Each row of a before or after table is a point. One or more steps were done to the points. Then noise was added and the rows were shuffled. The steps act on columns, c1 being the first. What was done? A step turns or swaps two columns, mirrors them in a line or flattens them onto one, adds a multiple of one to another, or multiplies or shifts one. Angles are multiples of 10 degrees, from the lower column toward the higher: turns from -170 to 170, lines from 10 to 170 but not 90. Use the fewest steps. Two steps may share a column if one is a turn and the other turns, adds or multiplies; they go together, in the order done. Otherwise the lowest column goes first.
(in the rows, 128 means zero)

Before (13 x 2)
[[175  89]
 [125  83]
 [121  70]
 [121  68]
 [140  73]
 [178  88]
 [123  71]
 [119 221]
 [136  94]
 [146  81]
 [132 222]
 [158  79]
 [144 103]]
After (13 x 2)
[[ 36 149]
 [175 172]
 [ 36 136]
 [186 110]
 [184 112]
 [184 113]
 [163 130]
 [172 118]
 [174 168]
 [156 141]
 [177 137]
 [183 129]
 [181 152]]
Steps: turn c1 and c2 by 80 degrees

Before (12 x 3)
[[132 135 220]
 [121  76 208]
 [ 77 122 199]
 [141  74  87]
 [150 127  88]
 [109 201 106]
 [143 188 124]
 [114 107 167]
 [156  95 115]
 [ 99 207 159]
 [ 98 181 142]
 [148 189 107]]
After (12 x 3)
[[171 130  59]
 [136 129 153]
 [102 127 130]
 [128 129  86]
 [141 124  90]
 [135 125  42]
 [115 127  97]
 [140 132 155]
 [188 126  61]
 [117 125 167]
 [135 123 139]
 [120 128 173]]
Steps: mirror c1 and c3 in the line at 20 degrees; multiply c2 by 0

Before (12 x 4)
[[109 187  96 115]
 [144  70 131  95]
 [117 136  63 133]
 [187 128 170 147]
 [ 73  74 249  91]
 [142 182 197 152]
 [150 107 176 161]
 [177 161 116  86]
 [142  57 158 167]
 [125 120 153 150]
 [148  85 151 116]
 [143 180 139 137]]
After (12 x 4)
[[ 95 209 116  97]
 [150  75 168 159]
 [152 197 137 140]
 [160 104 116 151]
 [154  91  96 131]
 [123 140 149 151]
 [207 181  87 116]
 [148 203 151 198]
 [223 147 146 170]
 [163 127 162 177]
 [111 156 133  63]
 [ 41  93  91 247]]
Steps: multiply c1 by 1.6; shift c2 by 20; swap c3 and c4

Before (8 x 6)
[[104 124 169 151 121 164]
 [121 120 181 146 134 137]
 [161  81 164 137  94 163]
 [129 137 101 126 136 113]
 [149 104 158 141  90 138]
 [135 151 139 120 128 137]
 [125 123 135 110 136 132]
 [107 140 129 108 124 116]]
After (8 x 6)
[[172 161 164  99 248 149]
 [121 121 101 142 101 122]
 [138 107 139 117 108 123]
 [137 137 181 126 120 147]
 [108 115 129 133 127 104]
 [116 129 169 102 148 162]
 [127 135 135 118 114 113]
 [159 138 158 123 237 144]]
Steps: add 0.3 times c3 to c1; turn c2 and c5 by -160 degrees; multiply c5 by 2.5; turn c4 and c6 by 70 degrees

Before (11 x 8)
[[150  93 124 127 115 167 156 105]
 [104 192 104  78  80 209 221 101]
 [196 102 182 147 187 144  95 164]
 [128 179  89  77 124 181 115 107]
 [155 123 108 168 124 177 149 158]
 [123 149 151 118  75 138 100 167]
 [ 97 174 117 142 100 151 116 171]
 [129 152  93 109  93 165 131 117]
 [169 153 136 153 118 208 168  47]
 [151 137 131 150 148 117 155 111]
 [124  67 185 184 191 138  80 164]]
After (11 x 8)
[[147 131 139 158 136 101 148 110]
 [ 95 103 188 218 106 173  77  59]
 [119  71 173 109 123 149  80  71]
 [165 106 121 149 124 185 162 113]
 [116 103 171 116 116 176 140 141]
 [203 190 121 102 147 152 147 120]
 [126  89 144 131 111 149 100 101]
 [144 124 157 173 120 128 153   8]
 [132 194  75  73 162 162 187 147]
 [142 133  89 156 124 136 130  79]
 [133 149 150  91 106 159 119 145]]
Steps: turn c1 and c8 by -20 degrees; turn c6 and c8 by -40 degrees; mirror c2 and c3 in the line at 50 degrees; swap c4 and c7; multiply c5 by 0.4

Before (8 x 9)
[[112 133  33 151 124 132 153 130  82]
 [ 58 212  51 125 224  88 115 125  86]
 [135  95 110 135 170 121 158  81 155]
 [ 59 114  97 163 120 191 164 152 146]
 [128 177 134 153 150  95  78 147  68]
 [114 195 139  44 150 156  43 144 125]
 [116 109 142 142  88 196 123  66 160]
 [121  93 119 170 179 120 134  93  46]]
After (8 x 9)
[[123 112 166 147 149 112  80  80  16]
 [116  84 116  33 145 150  47  58  46]
 [ 62 118  99 149 130  53 146 126 105]
 [ 25  65 152  52 222  90 118  80  69]
 [122 140 135 137 184 121 126 178  52]
 [127 120 125  98 180 109 157 190 178]
 [ 50 146  77 174 127 162 161 118 181]
 [119 103  71 161  92 176 118 191 152]]
Steps: turn c1 and c3 by -30 degrees; turn c3 and c6 by 70 degrees; turn c2 and c8 by -140 degrees; add -0.7 times c5 to c4; add 1 times c7 to c9

Before (10 x 11)
[[198 105 147 102 118 108 128 179 148 156 171]
 [176 148  98  82  78 101  62 150 132 141 149]
 [138 184 158 195 127  85  53 117 129 156  96]
 [119 160  85 176 141  42 119 124 196 159 101]
 [132 185 129 123 186  66  90 120 174 151  87]
 [ 65 106  90  92  92 129 111  77 129 111 166]
 [125 114 131  73  88  95 107 209 138 106 183]
 [161 140 138  67  85  69 184 198  98 169 179]
 [165 175 120 155 156  38  78 103 157 107 143]
 [152  67 110  57 107  67 119 201  88 160 185]]
After (10 x 11)
[[103 154 103  87  86  97  20 152 130 149 149]
 [130 180 158 202 122  81  11 116 129  90 159]
 [ 96 116 135  71 111  97  99 204 136 184 107]
 [ 77 106  86  95 134 132 102  73 128 164 107]
 [175 183 131 120 154  61  69 119 176  92 150]
 [157 176 120 156 127  40  48 103 159 142 107]
 [112  62 113  59 103  64 108 205  83 185 153]
 [131  99 144 102  95 111 131 181 143 169 154]
 [142 158  86 173 136  35 110 122 196 108 158]
 [ 94 137 134  69  93  74 225 199  98 179 176]]
Steps: multiply c1 by 0.4; turn c1 and c5 by -60 degrees; multiply c7 by 1.6; swap c10 and c11

Before (8 x 12)
[[147 138 135 150  68 101 146 149 114 154 140 122]
 [144 122 104 154  82 150  91 100 191 156  79 129]
 [152 141 173 115 145 155 169 157 104  89 168 157]
 [188  80 114 159 120  95 109 116 140  90 179 174]
 [ 82 144  64  93  52 135 142 132 114 162  69 121]
 [175 145  67 155 130 162 119 137 109  81 179 173]
 [100 159 173  86 115 156  77 152 176 147 165 163]
 [ 86 165 171 177 135  79 169 121 114 169  73 131]]
After (8 x 12)
[[131 134 140 215 111 140  58 163 191 199 167 146]
 [126 125 175  82 133  92 173 100 134   8  73 158]
 [130 130 109  49 122 101  96 100 133  90 181 151]
 [143 145 142 113  65  93  55 134 118  69 144 115]
 [163 162  81  47 131 154 125 155  85 108 182 146]
 [137 130  78 104  86 162  25 119 169  62  82 158]
 [136 153 180 120 148 144 194 169 130 178 170 140]
 [116 114  81 205  56 132  25 131  75 174  70 145]]
Steps: flatten c1 and c2 onto the line at 50 degrees; turn c3 and c9 by 30 degrees; multiply c4 by 2.5; turn c4 and c10 by -130 degrees; add 1.5 times c5 to c7; turn c6 and c8 by 30 degrees; add -0.5 times c11 to c12

Before (10 x 14)
[[177 133  47  86 151 110  91  65  85 155 148 187 116 130]
 [ 38 158 152 162 108  96 162  69 138  33  86 104 150 105]
 [ 81 120 109 161 123 140 201 144 120 133 140 173  88  91]
 [ 78 172 136  53 111 151 115 160 148  59  40 181 123 135]
 [168 106 105 103 105 110 113 193 195 158  58 178 116  69]
 [ 54 179  79 159 143  96 128  74 124 173  60  42 167  10]
 [174 101 162 158 158  84 192 162  84 120 102  95  69 118]
 [167  99 111  59  82 190 151 167  98 136 169 143 112 113]
 [113 120  73  82 100 139 106 139 145 116  44  99  88  36]
 [ 87 179 156  33 142 109  77 156 154  95 125 167  43  49]]
After (10 x 14)
[[ 54 178 172 135 142 154 153 126 114  77  59  40 167 242]
 [166 106 160 136 104 136 126 141 205 103  60 177 113 188]
 [ 87 178  95  10 143 120 108 136 159 155 126 167  43 220]
 [179 131 155  48 150 126  88 120  76  47 148 188 117 141]
 [ 80 172  58  78 110 102 127 133 150 136  42 180 124 124]
 [ 39 157  32 192 107 174 148 126 128 153  87 105 148 146]
 [114 120 117 122 102 108 148 131 149  72  40  98  87 220]
 [174 100 120 113 159 197 163 120  91 160 100  94  66 126]
 [ 82 118 134 171 123 154 205 125 125 108 139 173  87 139]
 [168  98 136 130  80  86 183 126 106 110 171 144 110 126]]
Steps: swap c3 and c10; add -1.5 times c5 to c4; turn c6 and c7 by -150 degrees; turn c7 and c14 by 160 degrees; flatten c8 and c9 onto the line at 80 degrees

Before (9 x 18)
[[142 114 163 203 137  78 173 100 104 107  50 159 114  82 136 100 119 104]
 [147 195 127  98 163 205 175 148 142  88 152  82 195 167 166 133 117 150]
 [104  93  42 141 127 145 155 101 159 132  91 160 100  80 137  57  70  61]
 [125 166  76 133 112 110 111 119 168 155 144 169  74  71  98  32  36  42]
 [ 90 183  96 150 171 151 136 155 166 126 129 106 148 130 141  78 110  16]
 [121  94 196 132 119 148 153 104  30  87  64  92 110 102 131 205 159 150]
 [118 157 157 137 163 167 202  68  96  21 113  70 141 133  98 168 176 137]
 [183 181 126 137 204 196 153 127  60  73 115  37 162 137 131 134 182 137]
 [162 159 101 112 179 170 172 183 165  79 200  61 128 158 175 122 151 104]]
After (9 x 18)
[[122 133  97  83 106 114  39 119 167 111 145 222  77  45  75 158  58  42]
 [148 131 138 112 116  78 127  99 100 210  48 192 111  84 162 182 135 104]
 [103 104 139 144 110 142  80  98 162 148  91 206  93  64  39 183  90  60]
 [ 90 169 144  78 187 148  87 151 169 124 129 110 147 120  94 157 109  18]
 [122 230 100 163 118 169 198  68  97 158 117  54 142 147 155 171 171 140]
 [181 204 129 118 201 194 148 124  59 133 121  19 164 156 121 144 174 137]
 [148 201 171 121 176 203 152 155 142  88 152  59 196 159 131 166 105 150]
 [120 139 131 169 103 153 207 102  32 158  63 102 111 116 195 113 167 152]
 [161 186 173 143 222 170 143 180 170 116 199  35 131 161 101 168 140 104]]
Steps: turn c2 and c10 by 50 degrees; turn c4 and c10 by 120 degrees; swap c3 and c15; add 0.7 times c8 to c5; mirror c7 and c16 in the line at 30 degrees; turn c14 and c17 by -20 degrees; add -0.7 times c14 to c12

Before (11 x 20)
[[ 41 167 129 127 130  89 163 101 136 109 145 146 101  83 129  94 165  97
  226 113]
 [123 189 185 115 141  85 174 140 143 119  94 112 138 143 123 171 171 127
  148 174]
 [ 58 162 214 105 113 131 150 154 172 114  75 104 150  93 185 143 145  79
  174 110]
 [ 98 132 167 130 140 155 188 122 150 182 148 166 142 120 114  54 221  62
  171 146]
 [ 88 187 192 122 169 170 166  60 108  98 107 121 112 125 224 133 110 114
  216 127]
 [160 106  84 206 117 177 129 141  37  54 140  51 232 139 112 114 123  92
  148 102]
 [206  50  91 178  87 207 124 158  15  90 138 120 177 118  78 213 174  56
  113 116]
 [143  91  77 163  42 202  55 145  11  71 159  78 193 154  90 118 196 130
  114 139]
 [ 92 185  92 130 146 126 165 105 201 115 175 170 114 154 196 121 160 107
  119 108]
 [ 77  95 206  87  87 135 195 107 140  77  89 124 170 124 114 156 116  75
  160 206]
 [ 59 205 163 112 184 137 197 104 141 124 154 170  89  91 120  80 180  95
   78  80]]
After (11 x 20)
[[164 159 128 136 167  87 114 103 141  97 152 145  97  77 133 173  43  99
  225 107]
 [146 173 222 103 157 130 135 143 165 110 102 105 164  95 195 169  48  82
  165 102]
 [177 208 191 102 171  83 108 140 138 116 116 105 153 153 118 167 121 124
  116 169]
 [104 190 190 118 160 169  69  56 125  84 134 122 116 130 229 190  85 118
  197 141]
 [184 219 165 119 190 144  69 108 140 117 161 172  91  80 131  59  55  90
  120  85]
 [112  96 210  75 198 130 162 109 143  85  94 127 175 119 124 173  77  75
  130 207]
 [159 182  85 131 157 119  96 100 205 125 145 175  98 153 185 116  91 105
  119  99]
 [122 108  88 208 132 184 137 131  33  59  76  45 213 147 123 136 166  94
  158 108]
 [173  49  88 176 128 223 175 163   5  96 114 124 157 115  72 188 205  54
   70 112]
 [201  85  83 162  65 204 233 142  12  70 107  74 167 158  96 105 143 130
  130 131]
 [215 133 170 128 173 140 108 129 148 181 127 162 135 119 116  96 106  56
  203 151]]
Steps: swap c1 and c17; turn c5 and c7 by -100 degrees; flatten c11 and c13 onto the line at 120 degrees; turn c16 and c19 by -40 degrees

Before (12 x 24)
[[141  96 114 100 116 131  83 176 128 150 131 140 114 119 104 151 134 112
  172 115 111 109 148 166]
 [157 131 130  91 139 116 134 124 141 139 130  99 108 117 117  90 121 127
  115 130  77 126 146 133]
 [117 114 151 135 158  88 127 147 124 108 173 123 109 142 120 132 111 164
  134 111 125 172 154 149]
 [160 133 142 125 122 119 141 128 129 158 126 128 120 145 112 104 127 120
  110 122  83 118 158 120]
 [109 123 157 119 155 129 129 113 134 113 127 116 147 162 137  92 124 146
  137 132 111 107 128 121]
 [117 144 142 124 121 107 137 114 141 145 128 115 139 137 124 109 136 128
  136 149  99 120 113 116]
 [161 100 116 122 117 104  84 146 110 132 148 144  75 117 104 148 127 158
  176 108 128 135 154 141]
 [104 131 153 142 145 135 133 126 110 120 136  90 122 152 112 101 149 124
  147 146 104 118 120 102]
 [129 144 128 111 125 134 133 146 144 145 120 126 114 121 108  90 115 131
  138 131  98 122 153 108]
 [120 113 127 119 117 134 140 126 143 139 127 128  89 118 128  86 144 120
  115 113  81 115 130 107]
 [108 118 144 145 152 110 112 130  94 120 139 113 123 160 140 123 100 152
  129 149 116 159 119 115]
 [136  93 128 123 150  98  99 143 119 135 151 146  99 112 112 133 113 121
  159 133 142 127 167 160]]
After (12 x 24)
[[132 135 128 113 127 133 129 143 140 144 116 127 152 139 111  91 151 133
  153 131  97 120 147 126]
 [113 143 150 132 156  86 141 146 112 105 171 119 119 121 115 131 131 188
  144 108 125 175 153 104]
 [120 139 130 120 118 133 127 125 139 139 128 130 165 143 127  86 105 114
   96 113  79 115 133 100]
 [161 139 130  91 136 113 123 127 134 143 130  98 128 139 116  95 137 126
   95 129  77 125 150 108]
 [118 124 142 124 119 107 138 113 148 144 124 113 134 128 122 109 136 126
  151 149  96 120 116 141]
 [161 133 116 120 116 105  85 145  94 133 144 143 144 112 105 147 112 175
  246 112 124 137 156  71]
 [106 106 155 146 146 134 149 124 122 125 135  86 153 113 114 103 117 120
  174 143  98 117 121 137]
 [136 149 126 123 152  97  93 139  98 132 153 145 118 122 112 129 120 116
  206 134 141 127 166  86]
 [143 147 114  98 117 129  87 181 115 152 130 144 101 106 104 150 101 103
  233 117 114 112 147  96]
 [105 123 144 144 152 112 135 131  87 120 140 110 142  93 139 122 142 167
  130 148 112 157 118 129]
 [162 127 143 126 124 120 151 129 134 157 124 129 138 123 113 104 129 116
   82 119  83 118 153 124]
 [109 140 156 118 158 126 152 116 126 115 125 118 125  99 137  91 130 159
  150 129 109 107 127 149]]
Steps: turn c2 and c17 by 140 degrees; turn c2 and c9 by -40 degrees; mirror c7 and c14 in the line at 20 degrees; turn c13 and c24 by 120 degrees; multiply c18 by 1.6; multiply c19 by 2.5

Before (12 x 32)
[[129 127  92 184 110 153 152 120 116 195 157  91 145 119 106 165  81 173
   99  92  91  92  91 146 139 123 160 126  74  91  68  89]
 [118 123 173 113 148 177 121 101 162 121 107 109 117 126  84 140 135 132
  157 101 152 157  90 172 126 155 139 121  97 149  84 103]
 [161 134 131 170 150 109 112 169 127 118 144 139 105 188 107 176 166 121
   90 132  92  74  91 118  98 122  90  79 110 103 128  98]
 [169 118 140 124 159 100  85 143 114 153 141  71 133 180 117 116 142 168
   70 143 115 150 153  84 127 125 164  94  95 131 158 117]
 [140 127 141 185 120 155 124 144 154 190 111 152 133 144 133 141 121 181
  120 108 133 104  86 173 116 111 149 102 128 162 126  85]
 [154 137  95 147 108 124  90 137  93 140 124 133 178 195 128 106 139 102
   80 135  91  99 149 124 156 139  82 109 164 141  74  89]
 [111 144 169 131 155 145 172 151  75 163  96  71 173 107 111 103 148 117
  145 159 148 135 117  80 152 108 119 150 145 120 100 120]
 [164 126 122 111 125 136 145 154 143 131 113  98 169 148  66 105 123 169
  150  71 131  80 127 121 124 142  87  95 101 111 131 126]
 [124 129  90  93 118 172 129 181 132 148 173  94 152 112 112 133 103 142
  147 143  89  98  66 173 150  93 138 113 159 134  71 164]
 [159 123 115 109 152 104 140 116  87 148  92 136 165 167  88 107 124 101
  105 157 172 148  70 116  89 128 153  73 118 157 152 113]
 [120 117 115 170 158 169 152 128 162 121 169 147 100 141  92 176 145 113
  156  82 111 130 136 155  87 132 108 144  81 177 143 164]
 [110 116 164 133 120 107 169 174  83 166  99 136 103 166 123 182 149 164
  115  76 170 108 150 100 126 102 157 112 118 108 150 176]]
After (12 x 32)
[[139 111 148 188 138 153 123 147 155 190 109 136 129 141 132 143 127 177
  140 103 137 108  78 167 119 113 153 100 143 159 125  88]
 [159  44 138 168 108 106 110 175 125 103 143 128 107 192 108 178 153 123
  177 133  82  71  95 115  97 124  87  79 137 102 133  99]
 [170  11  75 126  91  97  87 139 118 134 140 141 130 182 116 113 135 169
  209 145 113 139 150  87 127 122 162  90  94 128 109 116]
 [110 103 137 139 131 106 169 175  84 157  97 165 103 165 124 183 162 165
  155  74 161 106 146  99 128 105 158 111 128 102 110 177]
 [126  70  95 183 168 156 150 122 117 161 160  89 149 119 102 166  73 177
  164  94 115  72  90 142 138 123 166 125 100  95 178  94]
 [121 194 147 170  97 164 154 127 166  85 169 117  95 139  88 179 140 119
   99  79 106 107 130 156  88 132 106 146  85 174 122 159]
 [127 170  99  88 155 169 125 184 135 173 177  88 152 114 108 130  93 145
  101 139  97 116  67 176 149  90 138 114 171 138 177 162]
 [155  81 131 109 101 101 146 117  84 144  91 116 164 166  94 105 140 100
  157 156 170 133  75 115  89 125 153  71 112 160 117 117]
 [108 157  72 130 113 148 175 149  74 176  94 169 171 104 104 105 154 121
   92 157 146 143 115  82 151 106 119 147 140 125 165 116]
 [153  19 133 150 165 122  87 140  92 162 123 100 181 193 130 105 124 101
  181 131  93 120 146 123 155 135  81 106 178 148 177  87]
 [118 194 115 111 128 179 125 105 159  99 105 173 112 126  87 138 142 131
  100  99 144 142  89 172 132 160 141 118  86 150 176 107]
 [170 170  96 108 125 133 141 154 143 115 115 116 168 148  67 108 124 168
  100  66 132  74 131 118 121 144  94  88 136 110 124 127]]
Steps: multiply c19 by 2.5; turn c2 and c19 by -120 degrees; swap c3 and c12; turn c5 and c31 by 160 degrees; add 0.7 times c29 to c10; turn c22 and c29 by -30 degrees; turn c17 and c21 by -20 degrees

Before (12 x 48)
[[ 54  81  74 148 106 104 145 158 126 171 141  86 166  68 155 158 117 116
  147 153 146 145 128 129 108 135 160 129 151 154 158 104  85 128 180 128
  173 154 109  97 121 130 181 182 140  61 156 115]
 [ 81 103 198 148 148 154 154 171  71 211  94 104  98 128 187 178 126 131
   83 103 108  95 126 151 181 155 192 198 131 146 129 180  91 148 152 140
   96 147 176  83 120 150 106 159 135 113 132 217]
 [ 81 140  97 170 167 163 186 107 111 200 131 129 146  73 146 127 139 161
  176 133 186 151 153  96  58 128 152 110 148 161 160 150 106 118 133 135
  160 148 135  60 100 141 163 152 102  96 222 133]
 [174  94  98 155 139 170 220 139 205 159 127 152 155 109  64 111 157 136
  139  94 156  92 109 115 102  68 144  96 170 175  76 102 115 105 111 130
  102 122  92 178 181 100 168 158  89  83 185  79]
 [ 86 107  68  91  42 123  53 249 157 107  93  46  99 176 104  81 167 203
   52 118 204  42  86 182 118  68 167  99  52 114  84  91 217 202  90  83
   30 147  85 157 169  82  72  15  60 106 143 122]
 [130 105  89 143 151 113 179 151 147 170 167 169 158 108 109 137 171 125
  145 163 191 182 112  91  91 134 204  85 155 150 107 179 121 114 120 136
  161 187 102 144 133 122 115 149 156  63 159 110]
 [ 69 139 151 195  99  86 195 115 105 218  88 111  91 103 187 181  64 143
  176 169 100 183 171 122 150 164 139 147 159 118 148 164 106 139 166 149
  117 148 158  94  94 136 140 120 117  83 142 174]
 [136 125  75 113  35 188  80 152 155 104  77  51  64 159  84  95 216 200
   39  87  88  39 108 174 212  84 206 132  87  97 122 140 181 191  89 136
   94  78 170 171 216 134  71 103  83 163 118 111]
 [ 75 135 123 159  85 126 201 113 139 111 164 144 150  92 124 129 128  85
  117 153 187 114 167  84  87 120 129 104 147 151 124 117 115 173 107 125
  153 155 112  99 152 139 127 176 140  52 178 136]
 [130 129 169 118 106 199 118 151 114 168 104  92  77 144 183 125 113 150
  144  72  41  64 145 167 161  97 158 198 140  93 149 195 189 145 148 140
  125  69 149 103 193 146 110 102 177 125 109 147]
 [ 83 109  89  96  33  93 110 184 144 101 145  33 146 161 152  29 174 192
   60 157 147  72  68 179 124  73 164  80  34 130  53 129 196 168 102  87
   52 105 102 139  92  94  78 106  61 130 141 108]
 [ 76 107 108 195 139 103 193 147 129 217 111 119 152  97 140 109 126 141
  132 182 136  84 164  69  78  94 215 103 154 173 129 131 111 119 138  98
  167 153 109 117 142 112  99 154 118  57 152 142]]
After (12 x 48)
[[144 142  95 168 165 164 186 109 112 202 128 128 147  71 144 129 158 106
  176 133 183 154 155 143  58 127  90 143 150 108 158 152 105 116 134 134
  161 149 137  58 101 142 164 152 181  94 224 133]
 [126 107 108 195 144 104 195 147 130 219 131 117 151 103 142 109 157 147
  133 181 138  83 164  81  76  97  41 151 151  90 128 129 107 118 140  97
  167 151 134 118 141 111 100 154 184  57 151 142]
 [105 104  88 141 151 117 180 150 147 171 127 168 156 114 111 135 174 154
  145 160 189 180 110 110  90 136  60 174 153 137 106 179 121 115 121 135
  162 188 130 143 135 121 114 149 122  61 162 108]
 [191 107  70  90  43 125  53 252 154 105 127  44 102 181 103  80 150  71
   52 119 205  43  87 188 119  65  68 160  51 162  84  89 215 203  87  83
   30 148 118 157 169  80  75  13 182 107 144 121]
 [112 101 196 148 148 154 155 174  71 211 128 102  98 120 188 178 135 148
   83 100 107  95 126 157 178 157  66  58 133 115 131 179  93 146 153 138
   96 146 133  84 120 149 106 163 171 110 130 217]
 [109 134 126 160  84 124 201 112 139 111 128 147 150  94 125 127 142 167
  118 151 187 113 164 107  87 121 139 154 144 110 125 119 116 174 105 129
  154 156 135  99 152 139 125 175 180  53 178 135]
 [130 138 152 196  97  86 195 114 106 224 129 110  92  99 188 179  71 119
  175 169 102 181 169 131 150 167 110 108 157  93 148 164 108 136 167 147
  119 145 136  96  93 130 138 122 188  83 144 173]
 [ 79 131 169 119 108 197 116 149 115 169 127  94  77 141 182 125  98 117
  147  74  41  63 148 156 161  94  91  58 138 144 146 195 188 146 149 139
  124  66 126 102 196 143 113 101 121 128 112 147]
 [176  97  96 154 139 170 223 138 206 156 126 152 159 116  63 111 181 128
  140  94 154  94 109 142 102  67 111 158 169 109  78 101 114 105 109 127
  102 121 130 177 184  98 169 159  91  82 187  83]
 [174 126  77 110  34 189  81 154 160 102 128  50  66 150  84  92 176  91
   40  86  84  36 105 171 212  82  27 124  86 205 121 140 182 192  84 135
   96  78 121 171 217 133  74 104 129 167 118 113]
 [103  81  71 148 105 102 147 160 126 171 125  86 167  71 155 155 137 153
  150 153 144 146 130 142 109 135 103 126 152 102 159 103  81 125 180 124
  177 153 141  96 119 130 181 183 199  60 155 116]
 [189 108  89  95  34  93 111 185 145 102 126  34 145 165 151  29 164  80
   58 159 149  70  66 189 125  75  74 175  35 157  55 128 197 167 100  86
   54 108 121 140  92  93  78 106 185 131 140 107]]
Steps: mirror c1 and c45 in the line at 140 degrees; multiply c11 by 0; flatten c14 and c39 onto the line at 170 degrees; mirror c17 and c30 in the line at 20 degrees; turn c18 and c27 by -160 degrees; add 0.5 times c47 to c24; multiply c28 by -1
